Each point is reached from the start by the listed moves, each made 0, 1 or 2 times, or once backwards (-1), plus a little noise. Say if it took an odd or an even number of moves. Then give how often each move was made.

Moves:
(1): -0.004 -0.024 0.019 0.030
(2): 0.010 0.031 0.056 0.001
(3): 0.001 -0.028 0.013 -0.006
Start: 0.003 0.023 -0.020 0.014
Points:
0.026 0.055 0.107 0.010 -> odd (0, 2, 1)
0.010 0.022 -0.025 -0.020 -> even (-1, 0, 1)
0.003 0.035 0.062 0.079 -> even (2, 1, -1)
0.005 -0.032 0.008 0.001 -> even (0, 0, 2)

Moves:
(1): 0.004 0.029 -0.010 0.014 -0.037 -0.005 0.003
(2): -0.002 0.016 0.039 0.003 0.008 0.023 0.010
(3): -0.005 -0.017 0.017 0.029 -0.003 -0.013 0.012
(4): -0.002 -0.017 -0.004 0.030 -0.006 0.011 -0.019
(5): 0.017 0.000 -0.001 0.008 0.019 -0.008 0.007
(6): 0.023 0.008 0.019 -0.017 -0.006 -0.021 -0.003
Start: 0.022 0.001 0.001 -0.014 0.002 -0.006 0.022
Points:
0.099 0.091 0.111 0.028 -0.030 -0.042 0.069 -> odd (2, 2, 1, 0, 2, 2)
0.014 0.058 -0.009 0.038 -0.094 0.050 -0.020 -> odd (2, 1, -1, 2, -1, 0)
0.012 0.082 0.015 -0.064 -0.036 0.023 0.034 -> odd (1, 1, -1, -1, -1, 0)

Moves:
(1): 0.000 -0.011 0.015 -0.009 -0.012 -0.009 -0.003 -0.003 0.001 -0.002
 -0.013 -0.009 -0.002
(2): -0.003 0.005 0.005 0.019 -0.007 0.021 0.007 -0.016 -0.016 0.014 -0.004
 0.013 0.005
(3): 0.007 -0.013 0.010 -0.028 0.027 0.007 0.015 -0.011 0.001 0.022 0.005
 0.010 -0.001
(4): 0.008 -0.011 0.012 0.035 0.013 -0.013 -0.021 0.022 -0.006 0.007 0.008
 0.034 -0.014
(5): -0.007 0.003 -0.018 -0.024 0.009 -0.029 -0.012 0.005 0.001 -0.002 -0.023
 -0.001 0.006
(6): 0.010 -0.005 -0.009 0.014 0.015 -0.001 -0.008 0.001 -0.003 -0.012 -0.028
 -0.013 0.008
(7): 0.010 0.012 -0.050 0.026 0.012 -0.018 0.006 0.003 0.014 0.026 -0.008
 -0.019 -0.032
(8): 0.016 0.020 0.011 0.018 0.021 -0.001 -0.018 -0.007 0.009 0.015 0.025
 -0.006 0.012
(9): -0.009 0.003 0.015 -0.017 -0.013 0.016 0.014 0.015 0.026 0.001 -0.010
 0.008 0.014
(10): -0.003 0.016 -0.010 -0.007 -0.008 0.018 -0.041 -0.015 0.007 0.005 0.013
 0.011 0.001
(11): 0.018 0.022 0.002 0.017 0.001 0.001 0.003 0.004 0.018 -0.013 -0.003
 0.001 -0.010
Start: 0.005 -0.013 -0.003 -0.003 -0.005 0.000 0.028 -0.011 -0.013 0.025 0.010
 0.004 -0.001
Points:
0.058 0.019 0.009 -0.036 0.050 -0.083 -0.067 0.005 0.052 0.025 -0.014
 0.023 -0.020 -> odd (2, -1, 1, 1, 2, 0, 0, 1, 0, 1, 2)
0.013 -0.118 -0.073 -0.049 0.083 -0.166 0.050 0.056 -0.011 0.109 -0.083
 0.016 -0.093 -> even (2, -1, 2, 2, 2, 0, 2, -1, 0, -1, -1)
0.097 0.122 -0.086 0.098 0.061 0.068 -0.028 -0.094 0.071 0.108 0.051
 -0.045 -0.037 -> odd (0, 1, 1, -1, -1, 1, 2, 2, 0, 2, 2)

Moves:
(1): 0.034 -0.007 0.000 0.005 -0.019 -0.030 0.015 -0.031 -0.007 -0.009 0.019
 -0.021 -0.013 0.025 0.014 0.010
(2): -0.010 0.027 -0.019 0.022 0.004 -0.001 -0.006 -0.007 -0.005 0.018 -0.003
 0.005 -0.007 0.023 0.005 0.019
(3): -0.011 0.001 0.001 0.022 -0.006 -0.008 0.006 0.007 -0.012 0.006 0.014
 -0.021 0.000 0.036 -0.015 -0.025
(4): 0.027 -0.011 -0.007 0.012 -0.005 0.007 0.012 0.013 -0.011 -0.012 0.011
 -0.002 -0.017 -0.007 -0.003 -0.012
(5): 0.010 -0.013 0.009 0.008 -0.002 -0.007 0.015 0.001 0.013 -0.009 0.031
 -0.010 -0.008 -0.002 0.004 0.017
(6): 0.013 0.018 -0.021 0.027 0.005 0.005 0.033 0.018 0.008 0.010 0.023
 -0.011 -0.007 -0.008 0.013 -0.005
(7): -0.003 -0.024 -0.010 0.010 -0.014 -0.012 -0.008 0.007 0.023 0.005 -0.010
 0.015 0.002 -0.016 -0.020 -0.018
(8): -0.033 -0.016 0.012 0.011 -0.041 0.005 -0.007 -0.006 -0.024 0.018 0.005
 0.021 -0.013 -0.016 0.004 -0.019
(9): 0.003 0.002 0.029 0.008 -0.002 0.015 0.003 -0.025 0.011 0.007 0.015
 -0.047 0.001 0.006 -0.031 0.003
(10): -0.019 -0.035 0.012 0.004 0.004 0.015 0.001 0.002 -0.028 -0.012 0.011
 -0.029 -0.009 -0.005 -0.005 0.005
(11): -0.003 0.025 -0.016 -0.016 -0.009 -0.010 0.024 -0.014 0.008 -0.001
 -0.002 0.016 -0.004 0.009 -0.018 -0.011
(12): -0.030 0.013 -0.033 0.015 0.001 -0.010 -0.003 0.021 -0.007 -0.037 0.014
 -0.001 0.016 0.008 -0.003 -0.008
(13): -0.014 -0.005 -0.007 0.039 0.010 0.005 0.015 0.003 0.011 -0.007 -0.006
 0.015 0.001 0.015 0.023 0.025
(14): 0.000 0.014 0.001 0.008 -0.015 0.000 0.001 0.034 -0.029 0.015 0.001
 -0.011 -0.007 -0.015 0.007 -0.005
Start: -0.038 0.005 0.003 0.003 0.011 0.013 0.009 -0.012 0.001 0.004 0.004
 0.014 -0.021 -0.011 0.006 0.023
Points:
0.004 0.010 0.006 0.044 -0.009 -0.001 0.103 -0.053 0.039 -0.016 0.057
 -0.039 -0.037 0.009 0.002 0.026 -> even (1, -1, 0, 0, 0, 1, 0, 0, 1, 0, 1, 0, 1, 0)
-0.153 -0.098 0.055 0.101 -0.110 0.030 -0.030 -0.080 -0.122 -0.001 0.057
 -0.102 -0.066 0.034 -0.099 -0.046 -> even (1, 1, 1, 1, -1, -1, 1, 2, 2, 2, 0, 1, 0, 0)
0.045 0.055 0.014 0.052 -0.058 -0.067 0.052 0.006 -0.011 0.011 0.147
 -0.128 -0.038 -0.002 0.038 0.050 -> odd (2, 0, 0, -1, 2, 1, 0, 0, 1, -1, -1, 1, -1, 2)
0.018 0.086 -0.119 0.038 -0.094 -0.040 0.101 -0.054 -0.052 -0.058 0.106
 0.043 -0.072 -0.009 0.044 -0.055 -> odd (2, 0, -1, 2, -1, 2, -1, 2, 0, -1, 1, 2, -1, -1)
-0.056 0.058 -0.051 0.062 -0.008 0.019 0.058 0.074 0.020 0.036 -0.041
 0.012 -0.020 -0.014 -0.104 -0.063 -> odd (-1, 0, 1, 1, -1, 0, 2, -1, 1, 0, 2, 0, 1, 2)
